Each row of a before or after table is a point. The points were changed in one or more steps. Then noise was added and the rows were shuffled. The steps act on how far a point lies along the listed directions, d1 being the first. What was done? A step turns or swaps two directions, mirrors them in a line or flattens them onto one, adds a multiple of one to another, or multiplies one. Angles are multiples of 10 degrees, from the lower direction toward the higher: turns from -170 to 170, lines from 10 to 170 but not 90. Use the fewest steps. Two steps may share a direction if one is a turn and the other turns, adds or multiplies; they go together, in the order done. Otherwise the lowest direction goes first.
In the rows, 128 means zero.

Directions:
(1): [182 100 132]
(2): [128 137 189]
(3): [157 182 120]
Before (8 x 3):
[[138 175 137]
 [157 146 140]
 [108 124 128]
 [ 87 173 132]
 [133  80 162]
 [163 106 138]
 [ 88 188 158]
 [156 112  61]]
After (8 x 3):
[[ 88 180 171]
 [164 104 110]
 [139 176 145]
 [ 86 192 198]
 [157 110  42]
 [132  79 142]
 [111 123 139]
 [154 145 128]]
Steps: add -0.7 times d1 to d2

Directions:
(1): [190 118 106 104]
(2): [100 127  65 113]
(3): [142 195 118 144]
(4): [114 149 149  65]
Before (10 x 4):
[[162 160 133 106]
 [188 159 159 176]
 [ 68  81 107 167]
 [158 161 119 140]
 [103  60 151 163]
 [ 90 138 106  79]
 [154 148  98 134]
 [125  85 190 114]
 [140  97 134  77]
 [100 185  88 162]]
After (10 x 4):
[[155 169 113 142]
 [150 150  99 117]
 [170 157 141 118]
 [180 148 119 200]
 [ 92 195  93 134]
 [ 98  62 122 158]
 [ 51  90 100 132]
 [133  74 178 152]
 [104 143 143  72]
 [150  94 153  90]]
Steps: turn d2 and d4 by 40 degrees

Directions:
(1): [129 173 106  86 183 144]
(2): [ 61 104  94 120 118 162]
(3): [139  94 143  53 108 118]
(4): [132 165 165 121  91 186]
(5): [ 89 116 193 131 168 123]
Before (14 x 6):
[[135 135 156 117 143 134]
 [162  93 213 100  99  91]
 [205 213 178 113 200 141]
 [160 107 159 129 109 143]
 [156 116 120 119  74 148]
 [132 137 120 168 150 135]
 [176 163  66  80 161 142]
 [148  81  71 109 113  67]
 [164 182 236  90 151 187]
 [127 118 117 124 127 153]
 [149 142 202 133 128 142]
 [161 164 162 115 197  98]
 [134 116 129 120 150 124]
 [ 88 150 174 160 133 166]]
After (14 x 6):
[[138 133 117 129 144 148]
 [142 120 145 118 131 134]
 [124 108 132 163 113 163]
 [134 130 150 149 132 130]
 [136  97 116 129 148 105]
 [219 155 132 121 124 118]
 [136 114 125  60  70 148]
 [213 119 188 209 131  71]
 [ 94 132 122 164 177 111]
 [115 117 157 193 126 127]
 [120 136 102 152 104 166]
 [156 155 187 246 151 132]
 [175 112 190 143 118  85]
 [ 93 116 185 166  65 167]]
Steps: turn d1 and d2 by -70 degrees; turn d3 and d4 by 90 degrees; multiply d5 by 0.7

Directions:
(1): [139 110 174 124  92 155 189  75 120]
(2): [135 127  87 158  93 179  99  99 184]
(3): [123 129 167  95 128  96  63  70 141]
(4): [ 84 180 167 190 101 105 129 137 138]
(5): [152 153  92 152 171  82 165  78 149]
Before (9 x 9):
[[141 124 142 136 121 144 125 138 148]
 [112 124 137 111 116 110 120 143 103]
 [147 161 129 168 125 112  90 147 139]
 [140 102 155 109 110 156 144 102 102]
 [129  94 152 135 116 165 177 166 113]
 [156 154 103 171 127 112 143  96 145]
 [148 211  89 197 211  29 175  68 163]
 [127 151 109 149 140 132  97 147 127]
 [135 107  95 101 135 140 125 147 127]]
After (9 x 9):
[[177 117 138 129 108 150 109  93 138]
 [118 135 120 146 132 137 131 185  96]
 [144 127 145 115 124 142 113  84 126]
 [112 129 150 101 137  95 130 124 111]
 [176 135  87 133 152 110 135  97 136]
 [175 176  70 182 180  80 169   9 195]
 [148 119 135 120 139 136 121 146 139]
 [106 129 137 139  89 131 123 132 119]
 [118 135 117 149 158  99  88 164 147]]
Steps: add -0.7 times d3 to d5; turn d1 and d3 by -130 degrees; turn d2 and d4 by -100 degrees
